Every row gives one point. The ring and each string are closed loops that go straight from each point to the next, and from the last back to the first. Before rounding, they use only three directions, however many columns there are. How many times does the string pass through the ring? Passing back the other way cancels.

Ring (6 x 4):
[[ 2.04  1.64 -0.45  1.95]
 [-1.20 -0.29 -0.07  1.87]
 [-2.65 -1.57  0.51  0.19]
 [-2.18 -0.30  0.83 -1.16]
 [-0.39  1.45  0.62 -1.06]
 [ 2.39  2.04 -0.17  0.71]]
String:
[[ 2.48  2.78  0.20 -0.69]
 [ 1.45  1.46  0.42 -1.20]
 [ 0.17  0.47  0.37 -0.48]
 [-0.59  1.40  0.31  0.27]
 [-1.57  2.20  0.66 -0.47]
 [-2.63  0.96  1.09 -1.79]
 [-2.83  0.52  1.02 -1.48]
 [-3.14 -1.74  1.22 -2.37]
 [-1.57 -1.39  0.70 -1.11]
 [-0.82 -0.64  0.44 -0.36]
 [-1.53  0.69  0.54 -0.22]
 [-2.60  1.20  0.88 -0.95]
 [-2.90  0.75  1.23 -2.21]
 [-1.98  1.08  1.14 -2.31]
 [-1.08  2.41  0.73 -0.99]
 [-0.30  1.80  0.39 -0.14]
 [-0.03  1.25  0.24  0.23]
 [ 1.16  3.31  0.21  0.02]
 [ 2.82  3.41 -0.05  0.18]
 [ 4.35  2.14 -0.35  0.40]
 [ 3.11  0.44 -0.28  0.54]
 [ 0.60  0.48  0.05  0.57]
 [ 0.89  2.37 -0.11  1.29]
 [ 2.47  3.17 -0.46  1.96]
 [ 3.43  2.75 -0.62  2.03]
 [ 3.68  1.01 -0.54  1.36]
 [ 1.74  0.52 -0.14  0.72]
 [ 0.74  0.82  0.03  0.59]
 [ 0.94  2.79  0.00  0.88]
 [ 2.06  3.86  0.00  0.45]]
Times through: 4

Ring, 6 rows:
[[-0.37 -1.26 -0.58  0.94 -0.09  3.55]
 [ 0.14 -0.19  0.02  0.70 -0.88  0.84]
 [ 1.02  0.10  1.31 -0.41 -1.05 -3.00]
 [ 1.89 -0.12  0.54 -1.24 -0.83 -4.38]
 [ 0.98 -1.87  0.12 -0.93  0.49 -0.31]
 [-0.16 -2.73  0.31 -0.13  1.09  3.16]]
String:
[[-0.40 -0.96  2.70  0.30 -0.30  0.15]
 [-0.02  0.32  1.12  0.83 -1.29 -0.19]
 [ 0.88  0.87 -0.99  0.63 -1.68 -0.85]
 [ 1.06  0.25 -1.03  0.18 -1.18 -0.85]
 [ 0.57 -0.40  0.18  0.13 -0.69 -0.30]
 [ 0.22 -0.69  1.23  0.11 -0.48 -0.23]
 [ 0.03 -0.69  2.48  0.01 -0.48 -0.96]
 [ 0.42 -0.91  1.48 -0.25 -0.29 -0.85]
 [ 1.72  0.61 -0.96 -0.38 -1.42 -2.93]
 [ 2.14  0.84 -0.60 -0.81 -1.57 -4.57]
 [ 1.46 -0.17 -0.23 -0.62 -0.82 -2.42]
 [ 1.05 -1.20  1.59 -1.07 -0.02 -2.43]
 [ 1.69 -1.24  1.35 -1.71  0.05 -3.87]
 [ 2.21 -0.82 -0.25 -1.68 -0.26 -3.92]
 [ 2.04 -0.07 -1.73 -0.82 -0.87 -2.54]
 [ 1.11 -0.87 -0.28 -0.53 -0.29 -0.95]
 [ 0.52 -2.00  1.42 -0.82  0.57 -0.30]
 [ 1.22 -2.33  1.60 -1.73  0.88 -2.07]
 [ 1.13 -2.04  1.84 -1.57  0.65 -2.28]
 [ 0.88 -1.19  0.80 -0.69 -0.05 -1.20]
 [ 1.80  0.03 -0.81 -0.75 -0.96 -2.90]
 [ 1.20 -0.43 -0.04 -0.50 -0.63 -1.73]
 [ 1.02 -0.59  1.27 -0.70 -0.51 -2.46]
 [ 0.72 -0.46  3.40 -0.85 -0.60 -3.88]
 [ 0.16 -1.04  2.55 -0.30 -0.19 -1.14]
 [ 0.14 -1.08  1.76 -0.10 -0.18 -0.27]]
Times through: 2
String:
[[-0.17 -1.22  0.40  0.51 -0.10  2.02]
 [ 0.75 -0.26 -1.17  0.33 -0.80  0.47]
 [ 0.76  0.12 -2.13  0.72 -1.11  1.13]
 [-0.70 -1.03 -1.28  1.56 -0.29  4.98]
 [-1.28 -2.35  0.59  1.15  0.72  5.58]
 [-1.35 -2.69  0.09  1.20  0.98  6.50]
 [-0.85 -2.57 -0.67  0.90  0.91  5.85]
 [ 0.76 -0.90 -1.56  0.14 -0.30  1.28]
 [ 0.45 -1.44 -0.15 -0.11  0.11  1.08]
 [-0.17 -2.72  1.17 -0.33  1.09  2.30]
 [-0.55 -4.53  2.46 -1.02  2.49  3.32]
 [ 1.06 -2.31  0.02 -1.17  0.84 -0.08]
 [ 2.05 -0.33 -1.96 -0.88 -0.67 -2.15]
 [ 1.87 -0.54 -1.24 -0.96 -0.51 -2.24]
 [ 1.57 -0.40 -1.05 -0.63 -0.64 -1.73]
 [ 0.83 -1.16  0.34 -0.51 -0.08 -0.62]
 [ 0.82 -2.10  1.43 -1.18  0.67 -1.02]
 [ 1.10 -2.73  1.46 -1.75  1.18 -1.35]
 [ 1.83 -1.18 -1.35 -1.17 -0.01 -1.57]
 [ 1.40 -0.81 -1.39 -0.54 -0.33 -0.65]
 [ 1.35 -0.87 -1.89 -0.39 -0.29  0.03]
 [-0.06 -2.97 -0.37 -0.18  1.28  3.74]
 [-1.71 -4.67  1.71  0.32  2.53  7.23]
 [-0.07 -1.85 -1.52  0.60  0.39  4.13]
 [ 0.97 -0.41 -1.38  0.08 -0.68  0.20]
 [-0.03 -1.46  0.12  0.32  0.10  2.09]
 [ 0.50 -0.70 -0.81  0.31 -0.47  1.08]
 [-0.51 -1.81  1.16  0.42  0.35  2.57]
 [-0.92 -1.60  0.71  1.06  0.15  3.98]]
Times through: 2

Ring, 8 rows:
[[ 0.90  0.82  1.34  0.51  0.82  0.44 -1.10  0.99]
 [ 0.21 -0.27  1.93 -2.51  0.95 -0.77 -0.67 -0.28]
 [-0.10 -0.38  1.37 -3.76  1.23 -1.69 -0.01 -0.68]
 [-0.48  0.05 -1.11 -2.11  0.92 -1.96  0.56  0.34]
 [-0.02  1.25 -2.62  0.54  0.94 -1.37  0.69  1.61]
 [ 1.56  2.97 -1.16  1.82  1.94 -0.31  0.39  1.87]
 [ 2.18  3.30  0.20  1.93  2.22  0.30 -0.06  1.70]
 [ 1.83  2.34  1.03  1.76  1.58  0.74 -0.77  1.51]]
String:
[[ 2.60  4.14 -0.06  1.42  3.02 -0.23  0.62  1.53]
 [ 2.94  4.62 -0.15  2.57  3.02  0.28  0.43  1.99]
 [ 1.94  3.23 -0.62  2.67  1.90  0.36 -0.05  2.12]
 [ 1.59  2.65 -0.57  2.52  1.51  0.39 -0.27  2.06]
 [ 2.99  4.11  0.96  3.11  2.51  1.16 -0.46  2.04]
 [ 3.11  3.90  1.96  2.22  2.68  1.15 -0.62  1.54]
 [ 2.02  2.47  1.76  0.00  2.26  0.08 -0.33  0.71]
 [ 0.94  1.41  0.36  0.06  1.36 -0.34 -0.26  0.96]
 [ 0.83  1.24  0.15  1.01  0.93  0.12 -0.62  1.37]
 [ 0.84  0.93  0.60  2.10  0.36  0.98 -1.37  1.73]
 [ 0.81  0.53  1.48  1.41  0.31  1.06 -1.64  1.33]
 [ 0.24 -0.12  1.00  0.98 -0.07  0.71 -1.57  1.24]
 [ 0.30  0.43  0.28  0.07  0.60 -0.20 -0.68  0.98]
 [ 0.60  0.82  0.58 -0.61  1.13 -0.51 -0.36  0.67]
 [ 0.80  0.44  2.45 -2.55  1.53 -0.68 -0.55 -0.38]
 [ 0.35 -0.59  3.42 -4.29  1.33 -1.03 -0.74 -1.21]
 [ 0.10 -0.89  3.40 -5.16  1.37 -1.47 -0.53 -1.55]
 [ 0.39 -0.22  2.90 -4.81  1.76 -1.62 -0.15 -1.34]
 [ 0.56  0.62  1.20 -2.34  1.55 -1.15 -0.03 -0.11]
 [-0.09  0.14 -0.19 -1.24  0.77 -1.09 -0.11  0.55]
 [-0.90 -0.90 -0.37 -3.02  0.51 -1.97  0.18 -0.12]
 [-0.83 -0.78 -0.15 -4.18  0.98 -2.53  0.59 -0.61]
 [-0.45 -0.18 -0.16 -4.04  1.40 -2.56  0.81 -0.56]
 [ 0.40  0.86  0.20 -2.49  1.73 -1.73  0.54 -0.02]
 [ 0.33  0.93 -0.47 -1.04  1.30 -1.23  0.28  0.66]
 [-0.22  0.59 -1.87  0.18  0.59 -1.13  0.23  1.36]
 [-0.93  0.48 -4.16  1.05  0.12 -1.65  0.78  2.05]
 [-0.63  1.19 -4.76  1.62  0.46 -1.73  1.12  2.36]
 [ 0.51  2.04 -2.59  0.87  1.46 -1.31  0.91  1.73]
 [ 1.04  2.23 -1.09  0.39  1.82 -0.94  0.57  1.30]
 [ 0.80  1.57 -0.47  0.24  1.39 -0.64  0.08  1.15]
 [ 1.47  2.54 -0.34  0.54  2.05 -0.57  0.35  1.24]]
Times through: 2
String, 25 rows:
[[ 0.53  1.94 -2.58  2.36  0.91 -0.47  0.29  2.31]
 [ 1.88  3.73 -1.92  2.97  2.13 -0.14  0.59  2.43]
 [ 2.56  3.91  0.29  1.40  2.86 -0.05  0.38  1.47]
 [ 1.55  2.37  0.27  0.66  1.91 -0.21 -0.02  1.20]
 [ 1.18  1.97 -0.25  1.30  1.38 -0.02 -0.24  1.54]
 [ 1.92  2.87 -0.04  3.24  1.47  0.99 -0.67  2.26]
 [ 2.85  3.45  2.00  2.47  2.26  1.38 -0.94  1.63]
 [ 2.13  2.42  2.14  0.51  2.09  0.53 -0.70  0.85]
 [ 1.23  1.56  1.12 -0.43  1.67 -0.30 -0.31  0.64]
 [ 0.49  0.84 -0.07  0.65  0.72 -0.11 -0.57  1.26]
 [ 0.17 -0.09  0.72  0.96 -0.06  0.57 -1.44  1.28]
 [ 0.01  0.05  0.05  0.29  0.23 -0.12 -0.84  1.11]
 [-0.08 -0.85  2.07 -1.96  0.34 -0.31 -1.20 -0.08]
 [ 0.43 -0.52  3.55 -4.35  1.41 -1.02 -0.74 -1.25]
 [ 0.62  0.65  1.28 -1.99  1.46 -0.93 -0.19  0.02]
 [ 0.27  0.55  0.10 -0.88  0.98 -0.82 -0.19  0.64]
 [-0.71 -0.95  0.47 -3.43  0.64 -1.81 -0.03 -0.41]
 [-0.42 -0.76  1.50 -5.81  1.58 -2.69  0.55 -1.51]
 [-0.11 -0.01  0.69 -4.35  1.66 -2.38  0.66 -0.82]
 [ 0.41  0.87  0.01 -1.44  1.40 -1.23  0.22  0.42]
 [-0.42  0.32 -1.82 -0.46  0.58 -1.41  0.33  1.10]
 [-1.03  0.22 -3.75  0.09  0.24 -1.96  0.86  1.61]
 [-0.61  0.96 -4.03  0.82  0.57 -1.80  1.03  1.94]
 [ 1.02  1.99 -0.43 -0.63  1.99 -1.17  0.59  0.80]
 [ 0.54  1.26 -0.74  0.35  1.10 -0.64  0.01  1.24]]
Times through: 5

Ring, 7 rows:
[[ 0.93 -1.26  0.26 -0.55  0.52 -1.33 -1.60 -1.04  1.52]
 [-0.97 -1.61 -0.60 -0.87 -0.27 -0.01 -1.44 -0.29  2.27]
 [-3.17 -1.13 -1.03 -1.61 -1.19  1.05 -0.47  0.63  1.88]
 [-4.65 -0.22 -0.79 -2.37 -1.75  1.12  0.70  1.06  0.75]
 [-3.94  0.78  0.03 -2.61 -1.49  0.30  1.44  0.93 -0.77]
 [-0.01  0.80  0.88 -1.59 -0.04 -0.96  0.55  0.08 -1.26]
 [ 1.54  0.19  1.00 -0.95  0.61 -1.55 -0.38 -0.57 -0.59]]
String (28 x 9):
[[-0.90 -1.31  0.90 -1.14  0.25 -3.17 -1.37 -2.28  1.65]
 [ 2.95 -1.13  1.00 -0.10  1.34 -2.54 -1.97 -1.80  1.06]
 [ 3.86 -0.60  0.16  0.09  1.15  0.03 -1.51  0.15  0.38]
 [ 1.13 -0.37  0.15 -0.77  0.30 -0.19 -0.73  0.11  0.31]
 [-0.49 -0.17  0.87 -1.40  0.07 -1.95 -0.31 -0.99  0.09]
 [ 0.00  0.01  1.57 -1.41  0.43 -3.30 -0.33 -1.82 -0.29]
 [ 0.35 -0.01  1.76 -1.32  0.61 -3.70 -0.46 -2.10 -0.31]
 [-1.21 -0.26  0.69 -1.55 -0.19 -1.74 -0.24 -0.88  0.30]
 [-0.65 -0.46  1.18 -1.39  0.21 -2.95 -0.62 -1.78  0.46]
 [ 0.45 -1.04  1.37 -0.90  0.75 -3.76 -1.44 -2.57  1.11]
 [-0.73 -1.32  0.88 -1.09  0.29 -3.10 -1.41 -2.24  1.65]
 [-1.80 -0.91  0.27 -1.45 -0.35 -1.50 -0.71 -1.00  1.29]
 [-1.17 -0.71 -0.05 -1.30 -0.35 -0.45 -0.58 -0.21  1.01]
 [-3.90 -1.79 -0.35 -1.68 -0.97 -1.26 -1.07 -1.20  2.74]
 [-4.46 -2.26 -1.17 -1.58 -1.33  0.11 -1.30 -0.48  3.53]
 [-1.85 -1.68 -1.52 -0.98 -0.86  1.91 -1.20  0.97  2.56]
 [-0.84 -0.76 -0.74 -1.09 -0.50  1.16 -0.60  0.85  1.14]
 [-1.83 -0.46 -0.27 -1.54 -0.68  0.18 -0.17  0.32  0.76]
 [-0.45 -0.43 -0.32 -1.15 -0.31  0.56 -0.41  0.59  0.59]
 [-4.23 -0.52 -0.50 -2.19 -1.44  0.23  0.28  0.34  1.08]
 [-8.33 -0.78 -0.96 -3.22 -2.73  0.34  0.90  0.31  1.85]
 [-6.96 -1.04 -1.20 -2.71 -2.36  0.89  0.41  0.57  2.11]
 [-6.14 -1.28 -1.14 -2.40 -2.04  0.67  0.00  0.31  2.35]
 [-3.38 -1.74 -1.43 -1.41 -1.25  1.39 -0.96  0.60  2.76]
 [ 1.58 -1.34 -1.13 -0.15  0.19  1.92 -1.60  1.11  1.75]
 [-0.19 -0.60 -0.26 -1.03 -0.17  0.30 -0.64  0.34  0.79]
 [-1.66 -0.87  0.00 -1.39 -0.43 -0.79 -0.65 -0.51  1.26]
 [-1.04 -0.92  0.16 -1.21 -0.17 -1.10 -0.85 -0.74  1.25]]
Times through: 3
